Rows are points. The last column is the point's height on a tilted bowl or saddle (a function of degree 2), plus a little noise. Count its main directions that bend up, bend down and stay straight.

Points (15 x 4):
[[ 18  60  25 -16]
 [ -5 -59 -20 -19]
 [-15   8 -49  60]
 [-22  -4   9  -9]
 [-10  -3   4  -4]
 [  2   0  17 -11]
 [ 42 -14  18 -47]
 [ 24  -2  32 -18]
 [ 32  42  17 -18]
 [ 24  -9  31 -17]
 [ -1 -14 -14  -4]
 [-28  12  -6   3]
 [ 13   7  12 -13]
 [ 14  -8 -30 -10]
 [-19  14 -19  23]]
Directions: 1 up, 1 down, 1 straight

Points (24 x 5):
[[  7 -33  14  -6   2]
 [ -9  30  12 -11  -1]
 [ 23  -8 -11  16  12]
 [-38   4  20  18  -7]
 [ 21 -21 -38 -22  -9]
 [  3  -6  20  -4   3]
 [-14 -15   4 -31   7]
 [  5  35   5   6   1]
 [ 11 -23 -29  29  23]
 [-33 -17 -45 -26   6]
 [-30  12 -16  15  15]
 [-40 -37 -10   4  17]
 [ 17 -34  -8  -7  -2]
 [-27  -5   2 -25   7]
 [ -2   0 -22  -6  11]
 [ 12 -17  19  46  17]
 [ 29  44 -12  -9  17]
 [  0  32  18  33 -12]
 [-17  -2  22 -26   4]
 [-11   9  55   4 -26]
 [  1  -5 -12 -21   8]
 [-20  31  53  52 -60]
 [  8 -60 -24 -38 -35]
 [  9   0  24 -24   9]]
Directions: 1 up, 1 down, 2 straight

Points (24 x 5):
[[ -3  -4 -42 -23  32]
 [  4 -19   5   6  -3]
 [ -2  12   5  -5  20]
 [-27  -1 -29  23  46]
 [ 12  -4  13 -20  25]
 [ 34 -26   8  53  17]
 [ 16  23  31  17  57]
 [  7  26   5 -21  35]
 [-15  -3  -2   8  10]
 [ 18   1  17 -27  40]
 [ 15  -8  13 -11  17]
 [ 15  -1 -33  23  27]
 [-21   2  12 -22  25]
 [ -8  11  -5 -11  21]
 [ -3  -1   4  22  14]
 [ 24  21 -19  19  51]
 [  1  -7  -4  -5   8]
 [ 10  -4 -24  -2  11]
 [ -4  16 -23 -15  28]
 [-20 -21   6  -5   7]
 [  4 -25 -16  14  -6]
 [  9  18 -14   2  29]
 [ 60 -27   8 -18  45]
 [ 15  29  25 -32  60]]
Directions: 2 up, 0 down, 2 straight

Points (43 x 7):
[[ -1  -3 -12 -29 -18  14  -3]
 [ 23 -30 -34  -1  18 -14   9]
 [-10   8  10  -3  23 -56  12]
 [ 11  35  13   9 -11   1  18]
 [ 21 -40  -3  15  -8  46  13]
 [  6  13   8  -2  20  26  -5]
 [ -8 -22 -31  -6 -39   2   3]
 [  6 -18  38   4 -21  13 -13]
 [  8  36  16 -25  -4   3  17]
 [  0 -15 -24 -10 -21  34   1]
 [-17 -28 -14 -14 -31  -2  -8]
 [ 28  24  17  19 -15  26  22]
 [-12  41   8  11   2   6  23]
 [  6 -38  21  31  -1 -28   1]
 [ 12  53  40  -8  12 -32  26]
 [ 14  29  -5   9  18  -1   9]
 [-14 -18   1   0   2 -16 -10]
 [ 15  14 -17  -3  17  36   8]
 [ -2  -2   4  37 -55  31  44]
 [-20  52  37  23 -35   9  60]
 [-22  -8 -35 -28  12 -10   1]
 [ 17  19   4  11   7 -20   4]
 [-11  42 -10  11  13  17  24]
 [ 29  19  34  29  16 -55   4]
 [ 10  42  14  -8  29 -18  16]
 [ -5 -50 -11   6  -7 -32   5]
 [ -4 -39  -5   8   8  -3 -10]
 [  1 -22  -1 -19  22  16 -18]
 [ -4  16  15 -24  -5  -5   0]
 [ 35  55 -39 -15  27 -23  50]
 [-26 -25  -7  38  12 -19   4]
 [ 56  -5   7   9  39  19   9]
 [ 16  -1   6 -37  26 -19   4]
 [  5 -58 -13 -26  26   0  -3]
 [ 42 -28  -5 -24  29  21   9]
 [ -6  60  15 -18   3 -12  44]
 [-28  28  10 -10 -58  47  46]
 [ 22 -17 -17 -10 -19 -11   3]
 [  5 -17  24 -17 -20 -25 -12]
 [  4 -22  -5  20   8  19  -6]
 [-29  18  20  -4  18  -1  -3]
 [ 50  16  19 -37   4  18  19]
 [ -5 -13 -16  -6   9  13 -10]]
Directions: 3 up, 0 down, 3 straight

Points (74 x 9):
[[ 21  -1   7  25 -13 -11   0 -19  17]
 [-25 -13 -12  18 -18  -5 -24  41  38]
 [-21  22 -12 -17 -16  21  30  45  60]
 [-19   1  11  -1  18   0 -26   9   1]
 [ 24 -21   0 -16  10  21 -53 -11  37]
 [ 25   2  -5  25 -20   0   8  18  29]
 [-14   8  -7   3  22   0 -10 -15 -10]
 [-20 -14  -6   6 -37 -17 -12  25  20]
 [-20 -23  15  -7   5 -14   8 -17   8]
 [ -7 -18  -7  21  -1  -7 -31  18   9]
 [  2  33  18 -16  13 -15 -30  -6   3]
 [ 49  -7  12 -22  10   8  -9   3  28]
 [-17  25  25  25   4   4  43  16  34]
 [ 34 -27   2  -3 -23  -6 -13  14  48]
 [-20   3  37 -13  23  12   1  -1  23]
 [  8  21  14  11  -8 -11  -8  12   0]
 [ -5 -13  18 -20 -14   9 -19 -22  13]
 [ -9   6  25   9  22  -2  21 -23  13]
 [-24  12 -18  10 -35   4  16  14   0]
 [ -9 -28  22   1  -2 -24   6 -12  13]
 [ -7  -8  37  42 -23  16  -4  -3  27]
 [ -1 -40   9   9  13   9 -23  -4  28]
 [  0  -9   8  -1  17 -20  -2  10  -2]
 [  2 -12  12 -35 -27 -29  17  29  48]
 [-21  14 -13  28 -33   3 -37  23  31]
 [ 15 -10  -3  17  16 -36 -13  17 -19]
 [ 14   4  24   0   1   7  25   0  19]
 [ -3 -14  14  19  14 -18  -6  10  -8]
 [ -5  25   3 -12  -6   8  -6  -2   6]
 [-60 -26  -4  15 -37  23 -29   5  33]
 [  2  -5   9 -25   5 -23  11   5  18]
 [  3  -8 -18  -1 -18 -19  35  -7  13]
 [-32  17  26  19   6  17  -6  14  19]
 [ 24  -6  11  -4   3 -19   1 -16  15]
 [ 29 -10 -21  14  25  -3  37  -2  46]
 [-34  19  35  -4 -21   7   1   1  12]
 [ 14  -3  11  45 -10   8  -7 -18  28]
 [ 44  -1  -1 -21  -1  -9  16  -8  34]
 [ -8  22  -8   7  26  -6 -20 -16 -20]
 [  7 -26  11 -37  18 -34  -9 -10  46]
 [  5  -8  -6  -5  -7 -21   3   9   7]
 [ 34  -3   4 -12 -10  -2  24  12  33]
 [ 12 -13  -5 -11  -2 -19 -14 -14  16]
 [ -6 -29  15   5  14 -11  26 -11  22]
 [-10 -14  13   9 -16 -33  20   8   2]
 [-18   1   8   1  24  11  10  30  26]
 [-25 -13  -8 -10  -6  19   2   3  10]
 [-34  41  -1 -10  -6 -23   4 -45  33]
 [-13 -34  -6 -16  26   3  -3 -27  29]
 [-16   8 -12  15  21  31  13  17  29]
 [  3  14  -7   5  31   1 -24  -2 -25]
 [  0 -14 -27 -23  -8  17  -5  14  41]
 [ 24  -8 -23   9 -25  -3  13 -13  32]
 [ -4  26   2 -15 -25   1   5  15  16]
 [  3   5 -10   8   5  11   8 -13   2]
 [ 25 -26  39  19  -5 -15  17   9  47]
 [-16   1  34  -5  27  -8 -22  17  10]
 [ -3 -36  35 -22   4 -28 -15 -31  55]
 [ -9  29 -12  12  -9  -9   0  -3  -7]
 [-11  11  15   1  11  14  12 -26   3]
 [  0 -22  24  -3 -17  20  -8 -24  12]
 [ -3 -33  -4 -14  17  13  27  -5  33]
 [ 23 -13   5  10  -9  30 -18   9  41]
 [ 36 -10  10   0 -10  14 -23   6  35]
 [ 11  13  18  43   1  19  11 -18  35]
 [-12  28 -34  -7   2  -2 -18  -9  13]
 [-11 -14 -11 -25  21  29  30   5  35]
 [  9  -2  -4   3 -15 -16 -27  -5  10]
 [-11 -30   6   7 -18 -29 -10   0  11]
 [ -7  14  17  32  -6  41  -6  12  43]
 [-18 -30  -2 -13 -17 -15  25  17  19]
 [-12  11  -1 -25  -6  -2 -14  25  31]
 [ 25 -28   4   2  36  13 -13  15  27]
 [-13  -3  -6 -30  32 -31 -15  36  34]]
Directions: 6 up, 1 down, 1 straight
